Each row is a point. Each copy is the shape, with its points in the same order, stretched, turned, moved and blurred by noise. Some copies are also mirrored. Which?
(in the rows, 128 means zero)

Shape, 6 rows:
[[110  92]
 [132  96]
 [153 194]
 [120 169]
 [119  88]
 [123 163]]
Copy 1:
[[ 90  78]
 [ 94 106]
 [198 163]
 [176 114]
 [ 93  92]
 [163 113]]
Copy 1 is: mirrored
Copy 2, 6 rows:
[[155  97]
 [154 120]
 [ 54 201]
 [ 74 154]
 [158 106]
 [ 80 156]]
Copy 2 is: only turned
Copy 3:
[[159 187]
 [163 154]
 [ 72  84]
 [ 88 136]
 [162 168]
 [ 92 126]]
Copy 3 is: mirrored

Shape, 7 rows:
[[138 166  78]
 [ 55 138 146]
 [152 136 186]
 [144  85 121]
 [119 179 132]
 [138 184  86]
 [ 85 134 144]]
Copy 1:
[[ 66 158 142]
 [160 116 178]
 [162 133  76]
 [120  69 104]
 [112 177 140]
 [ 63 178 139]
 [145 119 160]]
Copy 1 is: only turned
Copy 2 (7 x 3):
[[188 136 136]
 [121 228 118]
 [ 87 137 180]
 [103 108  99]
 [159 177 170]
 [202 145 154]
 [121 195 130]]
Copy 2 is: only turned
Copy 3:
[[156 200 128]
 [ 94 126 178]
 [190  83 115]
 [104 116  89]
 [180 158 153]
 [177 200 139]
 [116 124 152]]
Copy 3 is: only turned

Shape (8 x 4):
[[118 108 101  96]
 [160  77 178 164]
 [123  79 172 132]
 [ 78 157  80 109]
 [ 62 155  78 112]
 [135 101 163 155]
 [137 175 168  68]
 [123 168  84 104]]
Copy 1, 8 rows:
[[148 143 142  84]
 [128 127 211 177]
 [103 110 199 120]
 [153 119  97  64]
 [161  96  86  58]
 [116 107 184 146]
 [ 76 144 130  91]
 [149 142 100  84]]
Copy 1 is: only turned
Copy 2:
[[101 180 121  76]
 [132  66 172 130]
 [115  94 185 122]
 [ 76 199  98 107]
 [ 60 186  90  94]
 [120  98 150 132]
 [155 186 147 190]
 [114 208  90 119]]
Copy 2 is: only turned
Copy 3 (8 x 4):
[[157 143 143  66]
 [121 204 120 133]
 [149 170 129 136]
 [128  84 156  79]
 [129  79 152  81]
 [121 172 131 137]
 [138 136 226 120]
 [111 114 175  60]]
Copy 3 is: only turned

Shape:
[[162  66 138 156 131 110  99 102]
 [153  64 166  67 159 189 115 140]
 [180 117 129 167 105 111 115 114]
 [132  78  87  47 110 111 159 242]
 [151 126 188 158 142  66 124 117]
 [ 92 154 177 167 137 105 147 145]
 [ 79  92 121 154 191 123 119 128]
 [118  60 149  71 140 115 171 142]
 [ 65 120 133 107 141 138  88 107]
 [114 131  71 152 171 160 148 108]
 [148 125 129 199  84 131 191 173]]
Copy 1:
[[145  63 130 130 131 156 117 143]
 [136 114 198  94  99 129 169 141]
 [160  84  85 118 150 152 121 164]
 [183 181 180 167  75 189 184 186]
 [137  78 131 159 205 174 166 147]
 [114 137 101 169 171 148 172 114]
 [ 96 141 134 159 117 143  97  99]
 [187 120 206 163 127 145 167 135]
 [ 88 136 137 162 123  91 125 147]
 [132 170  93 113 113 106  39 119]
 [178 142  56 138 117 166 156 111]]
Copy 1 is: mirrored
Copy 2 (11 x 8):
[[186 159  93 158 135 127 127 179]
 [122 138 168  70 149 202 135 217]
 [204 135  98 147 118 119 111 136]
 [ 75  55 138 144  33 216 116 155]
 [208 121 117 164 152 147 198 125]
 [154 140 112 131 153 146 186  78]
 [ 89 132  61 133 189 137 156 152]
 [116 108 110 104  92 180 183 191]
 [ 65 156 137 117 164  93 157 148]
 [109 113  37  73 175 108 110 135]
 [206 136  59 130  77 178 108  61]]
Copy 2 is: mirrored
